Each row of a before or after table is a point. One or more steps were done to the points. Then noise was added and the rows were shuffled. The steps act on columns, c1 being the first. Name the steps. A step turns or swaps two columns, mirrors them in a line or flattens them onto one, adds a multiple of one to another, or multiplies or shifts one. Angles are multiples of 10 degrees, from the lower column toward the higher: turns from -170 to 170, lines from 10 to 170 but not 90. Use the fewest steps. Two steps may share a column if one is a turn and the other turns, adds or multiplies; they go together, in the order done. Otherwise the lowest column goes first.
In the rows, zero is written as 128.

Before (10 x 2):
[[138 188]
 [188 130]
 [ 90  64]
 [124  89]
 [145 142]
 [ 64  90]
 [ 66  67]
 [142 101]
 [ 84  79]
 [117  83]]
After (10 x 2):
[[ 68 115]
 [167 138]
 [147 154]
 [175 137]
 [206  88]
 [111 182]
 [105 141]
 [192 110]
 [179  87]
 [200 115]]
Steps: turn c1 and c2 by 110 degrees

Before (11 x 3):
[[ 88 113 132]
 [ 90 118 133]
 [104 130 156]
 [146 165 144]
 [ 96 132 148]
 [136 187 130]
 [143 145  64]
 [171 100 146]
 [128 157   7]
 [149 160  95]
 [159  68 132]]
After (11 x 3):
[[120 127  63]
 [140  69 134]
 [126  81 145]
 [139 140   7]
 [163 154 130]
 [163 155 136]
 [122 101  96]
 [ 79 133 145]
 [ 80 173 133]
 [156 133 149]
 [149 125 159]]
Steps: turn c1 and c2 by -160 degrees; add -0.3 times c3 to c2

Before (9 x 4):
[[143 102 105 109]
 [138 109 129 147]
 [ 76 144 101 151]
 [112 162  87 138]
 [132  87 166 159]
 [133  68 136 167]
 [142  91 147  93]
 [ 98 132 104 131]
 [139  95 142 141]]
After (9 x 4):
[[111  61 141 131]
 [139 135 105 100]
 [104  91 134 124]
 [ 91   7 134 114]
 [130 194  86 109]
 [151  56 147 159]
 [136  76 104 149]
 [137 160  99  71]
 [104  45 164 116]]
Steps: turn c1 and c4 by 120 degrees; multiply c2 by 2

Before (11 x 8):
[[ 90 213 127 156 123  58 140 198]
 [ 97 130  46 133 164 152 149  86]
 [ 79 193  74  71  72  24 172 128]
 [ 32 179 164 127 105  93 121 127]
 [ 67  73  80 140 171 114 112 128]
 [122  82  99 142  40  99 141 171]
 [ 97 130  85 140  83 106  80 105]
 [ 70  82 147 166  83 115 120 173]
 [ 94 137 127  48  93 105 103 140]
 [ 99  92 135 106 130 173  89  89]
 [144  99  90 141 150 114 121  40]]
After (11 x 8):
[[ 43 139 167 106  94 186 111 128]
 [ 36  83 118 140 124 164  81  79]
 [105  76  81 140 109 144 216 108]
 [202 130  58 156 140  19 140 137]
 [ 92 135 135 124 112  63 147 162]
 [113 112 142 138  66 115 154  81]
 [197  89 118  71 150  11 196  74]
 [ 84 147 156 133 158 141 104  40]
 [131  99 208 141 128 142 105  74]
 [113 118 115  49  93 107 153 133]
 [ 45  88  85 164 105 155 167 156]]
Steps: turn c2 and c6 by -50 degrees; add -1 times c6 to c1; turn c3 and c8 by 80 degrees; turn c5 and c7 by -70 degrees

Before (8 x 9):
[[159 110 149 100 138 134 249  92 134]
 [161 107 162 108 100  88  99 112 146]
 [154 127  73 162  98 145 104 128  65]
 [151  95 154 118 136 146  92 112 158]
 [ 78 128  89 123 145 117 123 172 115]
 [156 170 142 104 146 126  92 114 117]
 [138 191  69 101 114  79 118 108 153]
 [129 105  87 145 128 106 112  99  83]]
After (8 x 9):
[[164 106 124 108 105  87  98 110 157]
 [132 103 151 142 126 106 111  98  82]
 [152  94 111 120 131 147  90 110 157]
 [ 75 129 124 123 140 115 123 173  97]
 [152 167 141 103 148 126  92 116 131]
 [156 124 161 163  95 145 105 132  62]
 [139 193  88  97 116  78 119 108 104]
 [157 114 129 103 139 135 246  88 141]]
Steps: multiply c3 by 0.7; turn c3 and c9 by 60 degrees

Before (13 x 11):
[[ 80 100 145  80 117  98  98 116 116 167  84]
 [143 105 131 134 157  82 177 202 171 103 152]
 [ 99 119 101 119 135  68 225 177 153 114  80]
 [128 116 180 125 131 107 123 150  39 186  71]
 [120 128  52 154 158  52 209 171 152 105 129]
 [205 173 173 164  84 184 158  95 131 120 119]
 [151  82  99 170 178  37 226 107 169  49 131]
 [133 102 107 119 149 159  69 150  57 165  52]
 [203 149 150  85 101 208 190 119  75  98 169]
 [147 134 171 142 154 203 197  96 125 151 149]
 [ 89 121 111 134 124  85 115 143  75 176 126]
 [120  70 118 177 100 112 215 152 146  88 136]
 [153  53  79 149 137  35 203 146 166 169 105]]
After (13 x 11):
[[116 127  56 154 159  53 155  43 155 114 140]
 [ 99 115 100 118 134  69 165  22 148  77 108]
 [138 101 135 132 158  85 201  65 170 128 161]
 [ 91 124 110 137 121  82 143 138  74 157  87]
 [131  97 107 125 149 164 161 190  58  92  52]
 [152  83  96 171 174  36  93  38 166  81 190]
 [124 116 183 123 129 109 154 128  43 119  45]
 [200 152 151  82 101 208 106  67  76 136 178]
 [152  53  77 152 142  37 136  49 170 136  82]
 [ 85 103 147  77 120  93 126 154 115 116  71]
 [144 133 170 141 150 205  83  63 123 157 124]
 [119  77 115 175 102 111 136  37 140 108 166]
 [201 173 175 168  80 183  91 107 126 119 125]]
Steps: turn c7 and c8 by -100 degrees; turn c10 and c11 by -50 degrees

Before (14 x 14):
[[149 153 168 144 114 115 137 151  93 173 152  56 159  94]
 [ 68 176 124  90 103  95 113  79 109 118  88  54 134  53]
 [114 122 165 131 173 145  70 163 134 129 132 162 112 106]
 [149 184 133 191  61 133 173 162  47 161 153 111 105  76]
 [ 79 116 151 205 127 140 119 104 104 183 105 149 121 161]
 [168 175 103 146 141 207  74 119 207 129 148  64  87 133]
 [125 174 154 126  29 133  52 131 141 123  94  54 164 124]
 [108 148  65  76 145 150  94 196 130 141 140 144  95 183]
 [130 200 199  93  87 127 134 138 110 161 162 141  90 132]
 [172 128 145  83  75  68 110 198 134 102 198  91  68 133]
 [128  44 242  86 106 173 151 102 218  94 149 142 166  98]
 [163 139 140  96 168 180 148 156  87 103 108  65  39 133]
 [ 91 138 127 104 100 170  56 161 200 143 122  23  94  80]
 [164  90  45 145 172 198  63 150  39 196 143 113  54 153]]
After (14 x 14):
[[ 76 172  87  77 111 147 115  80 108  94 133 165 129  32]
 [ 98 148 153 118 148 188  93 195 134 151 184 131 101 197]
 [148 149 150 128 112 100 139 147  99 172  90 183 161  73]
 [163  90 156 192 176 152  63 154  31 233 210 145  48 153]
 [131 199 151 105  87 167 140 139 110 159  50 114  91 132]
 [174 119 195  52  74 144 113 196 125  73 100 167  70 125]
 [147 183 156 165  67  73 174 157  47 165 116 128 114  75]
 [129  49 124 149 110 196 148 101 221 109  14 108 161 102]
 [111 127 130 146 169 141  68 170 135 139  85  91 115 121]
 [122 175  89 136  30 134  46 129 138 126 108 200 159  98]
 [ 83 119  98 176 132  66 116 100 104 196 116 123 123 165]
 [170 177 152 209 136 149  63 111 202 165 156 196  83 107]
 [ 91 129 121 155 101 176  53 165 203 167 126 210  96  49]
 [167 142 106 163 163 181 156 156  92 126 117 180  41 114]]
Steps: turn c3 and c11 by -100 degrees; add 0.5 times c6 to c10; turn c4 and c6 by -60 degrees; mirror c12 and c14 in the line at 80 degrees

Before (12 x 18):
[[153  90 184 140 102 108 129 107 184  18 202  91 137 155 140 101 186 191]
 [151 153 101 129  86 156 113  92 124 167 107 180 136 122 125 109 132 148]
 [126 179 190 177  70 163  57 128 180 123 119   7 167 120 101  94 165 109]
 [111 150 136 189 162 227 128 188  59 165  86  87 129 104  95 144 151  84]
 [204  90  50 148  90 139 150 151 156 113  64 180 172 154  91  72  80  71]
 [124 156 122 134 145 107  50 202 152  76  82 183 122 147 122 103  62 100]
 [153 139  92  95 157  93 114 162 107 241 112 114  92 127  80  92  56 152]
 [ 96 114 102 108 152 158 102 177 102 166 135 126 122 135 146 107 136  75]
 [110 126 106 124  80 105 124 147 122 165 121 160 130 166  91 156 136 146]
 [125  75  46 133 132 168 194 169 187  96 100 106 126 128 112 107 175 136]
 [169  86 169 156  91 112  95 120 189 115 102 160 123 132 122 122 145 134]
 [ 75  83 152 131 152 182 121  93 118 115 136 121 133 157 121 175 138 165]]
After (12 x 18):
[[ 74  88 133 159  93 155  95  92 137  67 102 103 121 131 122 122 145 135]
 [ 75 179 116 176  68  52  57 164 141  78 120 230 167 119 103  93 166 110]
 [129 149 120 189 162  21 128 203 138 206  87 133 128 102  95 143 150  84]
 [165 111 121 108 153  99 103 166 156 165 134 119 123 134 149 107 135  75]
 [201  75 143 133 132  84 194 134 118  62 100 136 127 130 113 108 174 135]
 [133  82 103 132 151  74 122  64 113 133 135 117 133 157 122 174 137 166]
 [159  90 169 148  88 137 152 125 123  97  64  76 172 155  91  72  80  71]
 [140 153 141 131  88 118 113 110 164 145 106  70 135 121 125 107 133 150]
 [147 140 144  97 159 156 114 169 228 187 112 154  91 127  79  91  55 152]
 [157 128 127 125  80 160 124 146 161 147 122 106 131 166  90 157 136 147]
 [ 66  91 126 140 103 133 129  78  44  37 201 170 138 154 140 100 185 189]
 [135 156 128 132 144 166  51 224  86  88  83  84 121 148 123 102  62 101]]
Steps: turn c1 and c3 by 120 degrees; multiply c3 by 0.4; add 0.7 times c2 to c8; turn c6 and c12 by -160 degrees; turn c9 and c10 by -70 degrees

Before (14 x 20):
[[161  78 202  89  83 170 108  98 130 138 119  97 222 166 155 112 145 122
  122  72]
 [116  92 129 177 182 184 107 126 117 104 126 159 100 122 121  99 217  92
  155 139]
 [ 49 100 159 170 173  99 117 115 115  44  99 128 118 120 115 117 158 118
  121 117]
 [ 84 113 145 177 103 116 156 109  96  49 102  98 146 153 185  43 176  51
  125 115]
 [148  89 177 177  81 113 161 176 116 139  82 136 162 177 174  95 139 136
   87  59]
 [ 96 129 135 129 113 221 130 163 168  84 168  67 144 124 201 167  86 123
  114  84]
 [196 127  98 134 214 162  87 187 115  21  93 164 132  85  71 105 156 118
  138 167]
 [158 111  85 106 145 150 121 178 106  47 100 179 113 146  55 152 149 106
  204 148]
 [154 124 121 103 190 177  59 181 102  45 125 216 119 104 143 126 113 146
  207 166]
 [122   7 181 134  94 158 124 141  41  96 109 102 172 178 165 100 181  95
   77  93]
 [189 125 112 109  92 147 113 181 151  27 202 178 118 102 102 123 124 190
  154 114]
 [195 169  92  84 110 188  34 168 105  47 119 164  64  87  89 146 119 166
  169 117]
 [110  36 138 195 129 147 160  82  76 103  94 129 163 148 137  56 115  85
  108  67]
 [137 164 217 179  78 211 115 194 139  68 189  81 137 100 141 158  67 145
  170  92]]
After (14 x 20):
[[188 113 103 154 188 123 153 138 130  52 166  97 141 158 105  47 175  61
  149 112]
 [172 100 122 126 116 186 110 131 136 105 146 158 104 121 178 103 211  83
  107 143]
 [170 163  85  94 140 210 115  28 111  68 100  83 136 102  78 163  63 181
   60  89]
 [136   8  88 135 160 158 123  85  65  98 191  99 172 176  94  99 181 129
  183  93]
 [ 98 117 188 105  55 152 130 105 157  44 182 182 115 145 141 151 144  91
   77 149]
 [ 82  77  50 111 155 171 108 113 129 138 128  98 215 167  78 110 146 169
  135  73]
 [ 96 130 160 115 148 176  60  85 140  49 179 217 124  98 188 128 114 105
   61 167]
 [ 67 170 178  75  82 184  33 108 131  43 171 166  65  94 113 148 116 176
   88 122]
 [201  99  95 191 118  93 116 130 137  40 153 125 114 125 175 116 158 123
  152 115]
 [108 129 182  68  67 163  88  95 148  21 165 162 131  85 212 111 159  79
  135 178]
 [134 126 138 156 197 226 125  92 127  83  75  66 149 126 115 167  84 165
  122  83]
 [190  36  99 126 141 147 163 162 110  97 185 134 163 145 131  55 115 147
  166  69]
 [168  93 107  95 171 115 159  57 135 142 152 137 160 175  82  97 141 205
  190  61]
 [ 86 126 168  82 107 151 113  88 106  22  78 178 119  98  91 127 125 211
   69 112]]
Steps: turn c1 and c4 by -110 degrees; turn c3 and c8 by -150 degrees; swap c5 and c15; turn c11 and c19 by -150 degrees; turn c9 and c11 by -50 degrees; add -1 times c20 to c18

Before (13 x 32):
[[ 84 138 152 200  96 168 140  68 120  74 188 199 145 115  58 152 129 121
  177  65  68  90  78 122 105  84 173 122 187 105 152 170]
 [ 52  56 103  84 130  96 126 143 108  89  66 150 133 100  74 112 100  80
  165 193 118  51  71 113 144 141 148 109 162 160  59 198]
 [ 50 102 161  90 124  53  55 107 147 149  65 181 133 167 145 188  70 168
  189 155 134 152 127 143  76 186 145 117  90 181 140 237]
 [108 164  56 217 113 104 146  63  96 119  67 151 134  60  72 126  70 162
   73 179  79 140 142 162 149 138  95 150 145 122  84 187]
 [132 179  78 144  89 157 169  83 131 109 176 135 181  97 175 115 134  82
  183 102  89  38 104 168 116 133 157  86  85 204 190 185]
 [176 146  65  83  85  34 140 192 150 204 181 141  54 135 113  85  99  99
  116  93 182 105 158  77 112 166 138 183 139  99 152 207]
 [152  58  72 145  67 101 191 162 138 183  99 100 168  60 138 184 152 106
   89 124 171  59  98 148 112 101 170 200 135  97 168 234]
 [149 103 150 190 116 165 127 123 199 113 172 176 139  58 128 139 170 129
  137 121 112 148 139 102 108 156  93 104 121 183 172 128]
 [115 180  55 144  76  87 166 156 160 156  92 130  60  50 131 117 184 135
  151 155 126 146 137  69 113 108 174  75 212 159 127 134]
 [ 55 118 103  84 195 156  91  73  99 170  85 156 154 110 108  91 102  95
  158  81 110 110 160 112 136 172  92 205 123 133  76 127]
 [ 89 172  57 143 108  79 145 193 104  75 107 117  88 134  43 148 186 137
  123 198 138 150 134  76 111  92  74 187 177 123 169 107]
 [140  79 158 101 123  37  94 118 156 171 107 100 192  64 169 128  51 218
   85 152 181  92 148 144 145  98 101  91 173 224 169 147]
 [172 125 141 135  99  70 119 178 132 105 131  89 169 171 114 203 184 119
   78 107 128  73  33 173 191 156 112 154 115 178 115 120]]
After (13 x 32):
[[ 48  58 101  88 131  93 127 143 149  89  63 148 155  99  74 112  98  81
  165 196 120  52 190  99 138 140 151 117 172 164  55 199]
 [148 103 148 189 110 161 125 122  60 111 167 172 113  54 129 141 174 131
  137 116 112 147 117  86 104 160  88 110 119 184 171 128]
 [ 82 142 153 206  89 171 139  70 132  78 185 193 107 117  58 154 133 123
  177  72  72  96 221 115 103  87 169 119 153 105 148 176]
 [141  76 160  98 122  35  98 114  97 173 105  94 206  71 177 136  47 220
   87 153 185  89 172 155 146 101  99  89  97 225 165 147]
 [ 57 122 102  84 194 153  85  73 157 170  84 153 182 110 101  92 101  92
  158  84 109 108 109 105 137 173  93 206 100 131  75 130]
 [132 179  78 142  82 160 164  82 123 108 176 136 173  98 168 111 134  88
  183 104  87  37  87 199 110 140 157  88 167 198 190 184]
 [108 164  58 216 114 104 147  62 159 125  68 147  92  63  73 125  68 159
   75 181  74 135 146 189 147 133  92 151 106 123  82 183]
 [ 55  94 163  92 123  52  50 106 108 145  62 179 158 165 150 184  66 171
  187 154 130 155  77 150  78 182 144 117 149 180 141 233]
 [172 125 142 135 104  68 120 181 123 108 130  96 167 173 113 205 185 119
   80 108 129  76 158 201 188 155 111 157 221 174 112 119]
 [ 90 171  57 139 114  77 145 194 159  71 110 121  81 137  40 142 179 142
  125 206 132 152 184  50 115  90  74 184 102 124 166 109]
 [180 149  66  78  84  31 144 193 106 208 184 135  74 132 112  87 100 102
  116  92 179 106 133  41 107 169 141 183  96 101 145 206]
 [115 181  56 149  70  90 169 162 100 152  90 127  58  49 134 122 186 132
  152 155 129 137 226  42 113 109 174  70  94 159 127 139]
 [154  61  80 147  68  99 192 161 120 185  99 108 155  62 140 186 151 111
   93 129 169  66 148 161 104 105 167 206 153  97 174 233]]
Steps: add -0.5 times c4 to c13; multiply c9 by -1; turn c23 and c29 by -110 degrees; multiply c23 by 1.3; multiply c24 by 1.6
